Each row of a before or after table is a point. The points were changed in one or more steps. Then noise was added and the rows were shuffled. The steps act on how far a point lies along the listed directions, d1 being the first. Write out the steps. A step turns or swaps two directions, mirrors them in a line or flattens them onto one, adds a multiple of one to another, or multiplies one. Angles are multiples of 10 degrees, from the lower direction toward the higher: turns from -170 to 170, lines from 10 to 170 but not 90. Use the fewest steps. Two steps may share a direction if one is a turn and the other turns, adds or multiplies; they go together, in the order done. Otherwise the lowest direction goes first.
In the rows, 128 means zero.

Directions:
(1): [172 132]
(2): [124 172]
Before (11 x 2):
[[137 131]
 [117 135]
 [146 110]
 [ 56 151]
 [136 117]
 [142 123]
 [ 33 156]
 [150 113]
 [134 131]
 [153 163]
 [ 79 118]]
After (11 x 2):
[[126 132]
 [102 124]
 [139 130]
 [117 122]
 [114 134]
 [125 174]
 [123 132]
 [201 113]
 [105 121]
 [165  94]
 [224 107]]
Steps: mirror d1 and d2 in the line at 70 degrees

Directions:
(1): [137  91  87  99]
(2): [118 138  86 173]
(3): [ 70 104 137 129]
(4): [106 172 107  94]
Before (8 x 4):
[[105 160 129 158]
 [101 118 103 144]
 [135  63 103 190]
 [118 115  82 121]
 [114 102 166 108]
 [120  93  76 153]
 [133 122  76 123]
 [ 82 163 105 155]]
After (8 x 4):
[[138 112  81 131]
 [ 68 189  92 134]
 [100 131 152  84]
 [114 123  78 114]
 [126  80  95 178]
 [ 89 144  91 123]
 [100 170 123 150]
 [113 107  69 142]]
Steps: add 1.5 times d3 to d4

Directions:
(1): [154 157 164 147 188 138  96 134]
(2): [ 86 126 137  97 118 178  78 123]
Before (10 x 8):
[[152 143 158 139 165 132 122 141]
 [147 124  96 135 102  93 171 133]
 [103 111 101 134  76 115 176 105]
 [140 150 148 128 159 154 101 134]
 [142 102  92 140  90  82 194 129]
 [119  95  99  97  66 118 170 124]
 [105 120 132  90 118 149 103 116]
 [117 131  87 109  95 118 160 132]
 [123 144 157 137 164 167  84 115]
 [121 146 134 118 142 177  97 104]]
After (10 x 8):
[[120 137 155 101 152 157  84 118]
 [145 157 154 134 172 157  94 138]
 [149 138 154 134 157 133 127 139]
 [135 163 156 127 177 183  81 109]
 [136 157 174 146 196 172  69 120]
 [129 105  73 123  65  86 190 130]
 [ 94 104  91 129  64 112 182 102]
 [116  91  96  95  60 119 173 123]
 [120  81  61 124  44  75 221 125]
 [114 128  80 104  86 115 162 131]]
Steps: add 1 times d2 to d1

Directions:
(1): [168  88  76 106 115 125  96 149 123 140  75]
(2): [ 95 100  92 121 149  74  93 111 130  88 164]
(3): [ 80 137 121 113 123 152  96  74 169 167 103]
(4): [122  79 134 192 133 156 140 120 162  87 104]
(5): [140 141  90 145 177 127 144 164 184 164 153]
(6): [ 96 135  81 181 125 143 132 126  67 158 132]
Before (9 x 11):
[[ 62  85  61 164 138 133  95 101 152 112 120]
 [147  89 114 145 142 104 132 135 121 103 151]
 [ 80 105  66 189 154 144 122 120 148 165 112]
 [ 94 121 138 102 117 122 100 111 144 130 141]
 [ 49  89  74 152 171 115  89 102 137 134 153]
 [109 116 162 168 132 111 162 128  92  83 167]
 [112 157 128 156 124 129 154 154  63 147 155]
 [133 109  80 161 195  82 124 149 159 109 171]
 [115 144 106 123 152 135 123 137 202 160 123]]
After (9 x 11):
[[140 100 122 119 126  99 120 121 100 110 149]
 [ 88 156 144 121 137 106 139 111 105 140 173]
 [123 138 122 192 142 136 171 172  85 132 157]
 [ 75 107 109 148  97 131 104  88  65 133  94]
 [135 101 157 145 102 131 134 132 124  70 101]
 [148  73 139 163 131  74 127 134  62  23 147]
 [ 41 120  76  96 102 120  63  65 105 138 115]
 [ 95 122 126 112 132 126 105 119 167 141 145]
 [ 47  89  97 131 141 109  80  86  93 116 144]]
Steps: turn d4 and d5 by -130 degrees; add -1.5 times d4 to d3

Directions:
(1): [ 99 105 135 148 126 120 123 151 113 144 101 112  47 187]
(2): [137  72 186  81 142 174 150 154 152 117 158 122 116 121]
(3): [180  98 134 136 163 149  63 135  85 131  82 124 133 108]
(4): [115  72  81 111 148 101 155 135 169 118  70 116 158 132]
(5): [ 89 107 131 184 188 135 156 109  99  84 145 151 126 110]
Before (9 x 14):
[[128 130 100 139  79  95 107 142 123 167  94 109 130 152]
 [169 144 110 135 128 114  83 129 104 151  78 131 149 105]
 [125 104 175  94 108 150 140 147 145 130 154 101 112 157]
 [148 153 165 116 105 148  84 150 108 151 139 110 100 142]
 [139 178  92 129  87 102 134 120 135 142 120 130 154 148]
 [149 132 147  84 124 153 112 153 146 155 129 104  96 141]
 [143 158  98 118  91 112 109 123 131 137 118 132 155 129]
 [135 144 111 107  88 108 118 127 143 161 121 109 155 142]
 [ 87  96 193 162 180 154 151 121  91  79 169 147  84 127]]
After (9 x 14):
[[135 108 177  79  92 149 135 152 153 141 148  95 113 161]
 [157 164  92 100  68 104  99 132 142 158 105 122 143 143]
 [178 150 108 120 112 110  74 132 108 161  71 123 151 111]
 [ 54  77 201 209 239 163 182 104  67  33 192 174 101  95]
 [152 187  91 109  66 102 125 126 147 159 116 122 163 155]
 [175 140 105  81  55 107 103 140 156 170 119 106 192 110]
 [176 166 164  81  84 156  74 150 127 160 143 103 125 130]
 [153 158 106  73  54 103 103 132 159 186 108  95 158 151]
 [171 141 147  52 102 150 103 161 162 172 125  93 108 144]]
Steps: mirror d1 and d2 in the line at 70 degrees; multiply d5 by 2

Directions:
(1): [164 130 132 153 106 162 189  73  86 123 163 134 114 108 138  90 172 100
  89 117]
(2): [162 152  90 141 142  53 142 160 139 152 116 136  82 161 111  93 130 138
  67 143]
Before (11 x 20):
[[ 87 126 115 112 176 107  82 181 176 133  75 125 118 157 120 168  94 164
  170 129]
 [ 74 113 143 118 124 185 110 119 135  95 140 100 159 116 151 199 119 126
  193 138]
 [131 111 168 135  91 242 159  33  76  94 176 111 154  79 163 134 196  90
  155  91]
 [ 89 107 164 124 116 216 125  63 109  86 168 131 174  87 151 181 130 132
  182 107]
 [194 141 111 185 108  91 203 112 100 145 171 153  63 147 135  64 172 129
   51 134]
 [148 121 101 122 130  64 135 184 155 147 135 115  97 138 141 125 127 132
   84 121]
 [ 93 137 132  94 156  77  89 190 157 125 120 138 124 162 118 158  96 153
  139 145]
 [136 124 113 111 157 116 101 159 139 133 110 139 112 145 119 156 111 147
  137 133]
 [ 93  98 192 124 108 244 139  20  90 100 162 113 174  92 178 164 159  86
  171  95]
 [135 124 186 150 131 228 182  61  85  99 179 142 154  76 141 109 173 101
  127 113]
 [125 134 128 142 130 111 113 149 134 110 130 132 129 116 114 124 119 142
  136 115]]
After (11 x 20):
[[156 137 105 159 130  55 146 166 144 148 135 149  82 165 125 101 131 158
   90 146]
 [155 117 100 125 122  69 148 172 149 151 140 115  95 135 139 122 132 126
   75 122]
 [121 137 135 112 138 102 136 146 121 118 150 139 115 144 126 127 131 133
  110 138]
 [ 71  97 192 107 119 221 102  55 116 101 138 112 185 104 168 187 132 102
  197 102]
 [ 84 103 167 119 121 210 112  73 115  89 160 134 174  96 149 188 123 144
  189 114]
 [130 139 121 150 124 119 128 140 123 111 140 135 124 114 117 114 127 134
  129 110]
 [155 122 119 124 145 127 130 139 123 136 123 143 105 137 122 138 126 135
  121 129]
 [ 85 116 140 127 115 190 129 102 122  93 152 102 155 109 154 183 133 117
  180 135]
 [100 124 180 125 157 194 125 120 128 106 146 135 167  96 131 149 130 131
  167 126]
 [ 93 109 167 111 116 208  98  96 121 102 141 105 165 100 152 172 153 123
  194  97]
 [123 131 115 142 153 141 139 130 136 131 110 133 105 137 129 130 135 137
  132 118]]
Steps: multiply d1 by 0

Directions:
(1): [ 70 128 132 136 156 178 118 123  95 145  83 122 139 126 122 111  78 118
 163 178  87  90 178  85  98 145 166 157 149 164  85 151]
(2): [188 155  74 150 143 116 101 109 149  98 132 120 125 101 139  79 129 143
 176  92 147 166 125 121 121 173 125 136 127 150  29 129]
(3): [112 176 114 132 152 142 106 115 186  93 115 121 152 102 189 135 129 141
 100 139 114  39 100 171 132  79 120  86 164 134 106 128]
(4): [164 146 127 132 172  95  92  85 107 157 131 142 120  84 102 202 114 147
 125 149 154 131 166  87 172 138  93 101 196 143 148 145]
(5): [149 122 171 191 121 120 111 193 162 123 159 144 101 123  95 147 133 113
 194 122 126 117 185 180 127  67 129 136 126 154 120 163]
Before (10 x 32):
[[ 94 166  83 109  97 130 150 114 158  94 138 100 133 110 174  82 134 142
  109 111 125 121  68 164 127 127 139 121 108 111  85 110]
 [115 113 198 167 146 136 136 156  90 152 140 160 126 117  69 195 105 107
  171 174 114  81 198 115 150  77 129 115 172 153 198 167]
 [124 157 123 150 123 155 111 165 152 116 119 131 118 124 116 134 108  95
  169 139 112 122 162 143 122  87 151 137 132 141  97 139]
 [ 93 138  82 108 131 153 143 104 142  99 107  95 154 132 183 120 122 144
   99 125 115 120  74 106 113 162 135 118 128 112  96 105]
 [176 146 126 194 168 106  73 174 151 144 139 149 105  90  98 160 121 125
  210 120 138 109 184 153 132 100 130 112 172 167  70 189]
 [120 136  77 103 170 160  92  74 102 128 102 126 137  85 152 103 106 143
  150 139 131 121 145  84 106 182 129 138 171 154  46 140]
 [197 128 160 170 151 108 113 171 130 134 187 153  86 116  88 194 143 137
  159 126 161 131 166 160 152  76 125 125 130 128 157 135]
 [197 146  90 145 110 102 124 131 145 114 170 115 124  95 124  99 166 128
  160  62 154 199 123 135 126 156  95 150  97 137  68 114]
 [154 161  75 117 177 111 117  65 146 112  91 111 149  89 168 132 120 167
  107 135 118 121 124 113 128 174 118 109 187 151  77 109]
 [193 144  68 122 170  91  92  42  94 155 134 131 121  79 116 150 123 135
  129 109 175 202 135  62 168 198  68 119 170 122  83 150]]
After (10 x 32):
[[137 151 126 149 129 143 106 159 134 133 124 135 111 117  97 151 104  96
  176 143 123 142 176 123 130  99 145 141 140 141 109 143]
 [157 161  76 117 179 111 116  63 144 113  90 112 147  88 166 134 118 168
  107 135 119 124 127 109 130 175 118 109 187 151  80 110]
 [141 139  91 108 115  90 138  87  89 150 152 119 106  93  96 141 122 148
  131 117 159 198 128  92 161 178 113 132 135 119 122 125]
 [160 156 120 196 166 119  77 185 176 122 134 145 116  95 126 138 125 122
  204 116 125  81 163 182 117  80 139 108 163 164  59 184]
 [130 180  54 122 147 146 108  76 187  78 113 105 158  99 219  69 140 130
  100  95 127  94  57 162 120 130 103 103 135 110  34 129]
 [186 153  87 146 107 111 126 135 160 103 168 112 132  99 142  85 169 125
  155  62 147 182 111 148 117 144 101 147  90 137  59 109]
 [ 80 133 190 168 134 166 145 176 140 110 127 145 147 128 126 151 115 102
  155 167  89  22 155 170 124  38 148 105 153 145 171 155]
 [114 141  78 103 169 169  92  78 115 119  99 121 141  89 163  93 106 142
  147 139 125 109 135  97 100 174 133 136 166 153  37 138]
 [169 143 154 170 141 133 120 186 173 101 178 141 102 125 132 157 151 135
  145 122 139  83 130 205 131  43 138 116 115 123 135 126]
 [123 118  89 106 142 126 135  89  97 137 117 106 135 122 133 159 115 147
  114 131 139 170 111  58 137 195 120 127 145 115 120 115]]
Steps: swap d3 and d4

Directions:
(1): [141 141 171 114 138  95 114 104 105 168 168 122 125 136 189 154 127 119
 152 141 126 108 129  97 155 171 198 150  95 117 100  81 161 211 130 156
  81  81 128 123 226 159 121 100 137  66 153  96 106 112 135 155 104  94
 139 138  84 123 139 115 124 125 156 110]
(2): [117 133 103 161 156 118 123  94 112 155 125 120 118 176 133  98  98  98
 119 165 104 101 161 155 206 113 117 146 147  84  96  86 138 148 171 132
 118 159 109 152  73 179 140 110 131 169 115 144 102 122 124 152 104 126
  68  47 158  71 159 100 118  96 169 192]
Before (11 x 64):
[[134 109 124 124 120 165 144 156 148 102 116 128 123 119  86 100 124 144
  113  98 136 162 126 134  78  98  81  86 141 142 155 165 102  78  99 107
  155 161 127 140  97 100 123 156 123 141 117 143 151 135 122  84 146 146
  142 149 147 140 102 154 134 139 112 118]
 [110 118  97 163 151 142 121 100 102 124 100 130 122 176 105  83  99  98
  109 170 103 117 154 177 185 106  98 123 152  81 107 116 140 117 169 129
  142 182 116 149  47 171 124 127 114 181 118 165 105 121 126 149 119 141
   68  49 159  63 147 100 112 105 162 192]
 [136 111 144 110 126 136 134 125 145 131 141 124 137 123 130 144 142 147
  129 108 127 142 107 121  91 142 134 126 131 144 132 122 137 129 109 135
  124  97 122 119 154 124 112 131 128 114 153  99 135 131 133 124 118 105
  155 168 104 151 119 131 142 141 129  94]
 [150 115 168 110 125 116 115 119 133 142 155 129 132 110 154 148 146 130
  152 125 153 123 123 121 125 164 164 135  93 137 121 102 151 151 109 133
  109  89 147 112 196 120 117 118 134  89 154 103 127 135 131 128 127 107
  148 180  78 135 115 131 131 134 129  85]
 [121 128 149 109 134 115 120 127 114 148 148 142 116 112 152 160 141 123
  142 120 131 135 125  95 138 168 176 142 104 126 134  99 134 159 113 129
  100  94 143 117 194 108 114 132 132  83 143 119 126 120 142 127 126 110
  154 122  93 115 116 128 138 126 145 100]
 [101 135  76 162 135 130 139 131 106 123 119 112 130 160 110  75 102 102
  106 154 113 120 161 138 165  93  97 142 159  97 120 123 113 120 153 119
  121 165 108 164  50 155 147 117 134 180 104 152 102 126 133 134 133 143
   92  65 178  91 162 117 129 108 141 169]
 [140 127 122 133 129 134 124 132 131 121 110 136 125 143 109 122 133 140
  106 123 120 122 134 135 115 129  99 128 140 135 144 149 103 107 123 120
  147 142 128 122  90 117 131 140 136 153 100 132 124 141 125 121 126 144
  114 127 135 147 118 125 135 133 101 125]
 [128 113  90 146 125 160 139 134 142 108  93 137 131 120 100 122 134 123
  110 120 114 129 127 125 135  99  83 111 158 134 146 153 106  97 132 117
  147 160 114 138  55 116 131 146 125 176 115 140 121 147 135 123 152 146
  112 110 167 121 126 128 132 122 112 149]
 [106 122  58 156 144 148 141 149 145  85  83 135 127 148  77  74 114 122
   99 148 114 127 129 177 142  76  89 125 161 119 138 141 102  68 149 103
  146 185 126 138  19 131 139 141 119 193  99 171 148 151 107 117 143 163
   95  56 188  98 147 104 138 120 130 183]
 [147 143 155 107 118 100 119 111 119 133 166 124 134 128 141 155 134 121
  152 145 135 119 113 101 131 156 165 138 108 131 109  98 143 162 125 153
  106  93 108 121 191 138 111 119 125  88 143  91 113 125 128 139 111 132
  157 161  96 143 120 120 130 133 120  90]
 [110 120  63 163 141 144 129 127 121 121  87 133 128 147  66  90 117 118
  109 122 111 125 144 180 175  66  67 119 177 120 145 154 113  56 150 103
  178 191 105 141   7 148 140 145 120 214  89 165 138 124 123 121 129 161
   88  68 180 108 129 118 130 125 122 181]]
After (11 x 64):
[[126 142 122 154 165  89 105  81  79 189 148 122 122 175 163 123 106  96
  143 152  99  87 158 140 241 128 170 158 131  90  92  70 169 187 167 147
  102 130  99 141 142 213 134  96 134 132 125 121  95  97 131 172  85 108
   86  57 123  83 155  90 121 112 179 172]
 [119 148 131 136 135  98 126 117  86 158 166 108 129 152 178 113 111 104
  136 155 116 106 152  97 170 144 179 159 117 100 100  84 145 204 139 149
   72 102 114 150 178 173 137  94 143  98 134 110  85 111 142 155 115 105
  124 104 120 106 164 112 129 116 160 128]
 [127 118 115 149 150 144 134 117 125 140 125 121 115 164 107  81  96 115
  114 135 115 131 156 148 157  96  91 110 148  97 119 114 123 119 140 120
  134 175 111 161  73 156 131 132 128 164 112 147 119 125 120 111 116 133
   89  78 163  87 133 124 124 111 156 173]
 [140 104 131 116 112 148 130 146 158 100 118 137 136  98  97 128 154 143
  130 110 156 144 117 144  88 128 102 115 119 154 153 149 119  71 101 107
  153 128 148 113 116  85 121 144 126 138 135 129 150 151 124 100 153 137
  147 184 113 148 101 147 135 141  97  92]
 [135 133 167 124 149 109 105  90  81 158 154 128 125 158 183 134 116 106
  144 166 116 107 138 121 172 168 195 140  99  94  91  81 175 212 147 163
   86 104 128 129 204 180 109 103 123  77 158 114  93 104 137 171 103 100
  119 111  85  92 142 100 113 122 175 132]
 [114 118 127 109 118 143 132 153 136 112 120 148 121  92 106 149 150 139
  127 102 139 159 115 108  93 142 126 119 123 147 167 146 107  94 100 107
  137 118 150 112 138  69 116 158 125 114 129 138 150 135 138 100 152 134
  162 139 117 135  98 145 144 137 112  95]
 [139 132 126 139 142 120 120 112 118 142 120 134 120 163 129 121 123 127
  109 142 112 105 145 132 149 136 118 142 138 117 126 119 117 138 139 131
  129 138 124 130 100 142 131 128 139 149 102 127 107 133 124 138 111 132
   96 104 130 126 132 111 129 121 124 143]
 [131 126 111 151 144 133 127 101 116 151 120 128 126 146 149 129 120 104
  126 144 100 106 141 116 189 123 129 136 143 106 110 100 135 167 151 139
  107 139 107 145 103 162 131 118 135 149 129 122  93 132 138 154 124 119
   95  84 145  90 146 107 123 105 151 164]
 [141 131 129 106 102 131 133 141 142  93 136 131 139 106  90 144 145 139
  135 124 144 143 101 118  82 127 113 115 127 153 143 149 113  89 108 132
  148 119 115 118 130  96 113 147 118 124 128 111 140 138 122 110 139 160
  169 182 122 165  98 140 134 146  82  84]
 [126 106 114 126 127 151 141 130 153 116 120 127 136 129  98 125 134 144
  116 110 124 148 113 143  93 118  93 117 152 140 141 138 122  88 116 121
  148 131 118 127  91 117 118 142 125 154 138 121 142 135 128 116 126 123
  137 146 133 141 121 133 143 135 123 118]
 [120 143 113 148 170  96 118 105 108 151 138 123 121 178 165 103 103  98
  130 178 103  89 141 143 206 130 187 164 120  91  87  61 153 192 164 144
   76 128 122 141 142 192 134  96 131 119 129 131 109 126 116 165 102 116
   89  43 137  74 173  77 128 104 186 179]]
Steps: turn d1 and d2 by -90 degrees

Directions:
(1): [106  92  99 198  73  83 150 115 135  88 175  82 128 142 138 122 128 103
 123 112 140 185  70 128  89 126 125 176 153 109 153 127 162  85 148  58
 153  98  96 104 110 109 106 124 182  75  83 138 126 146 122 114 114 111
 122  96 112 165 137 135 150 195 144  89]
(2): [ 93 132 112 127 106 145  99 120 164 140 112 199 128 124 130  85 177 111
 110 136 119  94 149 101 153 122 102 154 134 129 176 158 204 132 110 121
 130 130 110 174  77  99 148 135 112  95 136 110 163  91 108  22 170 166
 147 141  76 143 183 105 128 135  79 118]
Before (8 x 64):
[[140 129 133 126 127 115 125 133 125 119 135 118 123 123 129 138 115 135
  137 135 131 134 118 129 114 130 137 121 128 132 107 115 107 129 129 122
  118 118 133 120 137 141 126 124 127 133 113 132 127 134 120 154 115 115
  130 120 141 137 110 134 122 123 136 135]
 [114 104 109 171  89 103 144 128 142  90 159 110 119 131 142 125 140 113
  120 119 146 167  89 114 105 128 125 160 144 129 149 137 165  99 148  81
  146 109 109 119 111 114 115 131 166  91  95 120 136 133 115 101 131 114
  112 107  95 155 138 147 138 177 139 108]
 [137 146 132 130 142 128 129 129 124 132 115 126 129 114 129 143 124 140
  129 139 130 127 130 119 133 127 124 121 133 123 120 127 108 124 115 130
  120 137 137 136 140 128 130 132 130 141 145 134 121 115 126 138 131 123
  123 141 135 116 113 120 131 102 123 137]
 [150 123 136 138 130 106 147 134 105 106 140  83 125 119 129 151 102 135
  145 114 140 153 106 145 106 129 144 116 129 121  97 117  96 127 143 125
  136 113 143  98 150 136 116 113 142 136 118 150 111 137 132 182 101 103
  120 113 148 128  98 151 132 135 141 122]
 [117 114 119 169 115 111 145 129 116 105 151  85 127 130 129 150 108 122
  129 115 129 163  88 131 109 128 130 144 149 122 116 118 117 114 143  95
  138 115 130 118 143 125 120 125 153 111  99 131 117 145 136 170 110 103
  117 108 132 145 114 144 132 168 161 108]
 [126 130 114 143 115 107 130 128 134 113 143 129 123 129 134 138 134 125
  117 123 133 140 111 111 124 134 132 147 141 132 141 119 133 135 139 103
  133 125 118 134 103 117 129 127 132 105 128 127 139 137 121 109 127 121
  138 118 113 136 133 128 129 155 120 116]
 [112 133 123 125 126 135 117 125 148 141 116 171 141 122 117 116 153 116
  116 130 115 102 137 128 143 126 108 126 123 135 143 135 162 141 101 147
  127 136 111 161 109 123 143 131 113 121 141 115 133 120 121  93 145 144
  133 131 102 140 156 123 132 130 101 127]
 [ 97  94  87 201  60  77 144 113 143  97 167 121 118 141 132 108 142  92
  110 111 145 170  71 123  91 125 108 183 157 110 172 147 204  87 152  50
  151 101  83 131  86 105 112 134 172  60  91 143 148 136 105  65 130 124
  139  99  84 165 159 122 145 199 122  78]]
After (8 x 64):
[[ 95 134 107 125 106 137 101 122 162 149 105 219 117 124 126  83 176 108
  104 133 125  82 151 105 149 122  93 147 136 132 179 168 218 138 119 120
  124 136 106 190  71 106 150 144 104  96 145 119 174  91  99   8 173 169
  157 143  65 136 188  99 121 130  70 113]
 [130 142 140 101 154 143 123 133 132 150 106 160 141 119 112 133 133 129
  127 132 116  99 148 139 146 129 120  98 111 143 114 125 121 154 102 175
  117 145 128 147 133 143 143 129 103 151 155 119 121 128 131 141 133 136
  129 135 128 120 131 132 123 104 114 144]
 [108 126 116 130 108 136 115 132 158 118 123 174 119 122 137 104 166 119
  113 132 136 115 132  98 140 125 112 146 133 140 164 154 188 126 130 116
  134 128 116 156  90 110 138 138 127 104 126 102 156 102 108  50 163 145
  125 132  78 145 162 131 126 141 104 125]
 [128 138 119 122 126 122 121 131 137 126 127 151 123 123 132 133 142 132
  115 130 127 119 131 104 139 133 128 138 135 137 141 124 135 147 131 121
  126 135 123 147 100 117 139 131 116 115 144 121 145 127 118  97 139 133
  143 129 110 128 141 124 124 137 109 124]
 [131 124 123 139 112 109 124 128 134 112 143 122 124 126 132 130 123 128
  132 134 133 142 109 124 109 130 132 137 136 128 122 118 128 119 128 107
  122 112 122 122 126 132 124 125 136 115 105 132 133 131 116 133 118 118
  131 114 129 148 122 132 126 137 130 126]
 [ 94 117 108 169  99 121 127 123 139 112 142 129 128 127 132 121 139 109
  116 120 123 142 100 113 124 120 111 162 152 124 148 137 165 116 133  90
  138 115 120 148 109 106 134 130 144  88 104 118 140 120 122  99 137 127
  130 114  97 156 151 132 132 174 132 102]
 [136 140 129 145 133 118 138 127 120 122 124 110 127 117 131 145 119 136
  130 137 134 143 116 119 122 127 127 129 138 121 121 125 105 113 119 117
  124 132 132 127 143 128 125 130 142 134 136 137 115 122 126 146 122 120
  118 133 138 121 111 124 136 115 129 129]
 [124 111 118 166  99  97 143 125 127  98 152 101 126 122 134 126 125 117
  133 111 141 160  92 129 102 123 129 148 143 112 130 128 147 113 143  94
  146 101 123 111 119 113 118 114 155 100 101 144 128 126 121 124 115 113
  126 106 117 150 128 142 140 165 122 102]]
Steps: turn d1 and d2 by 70 degrees
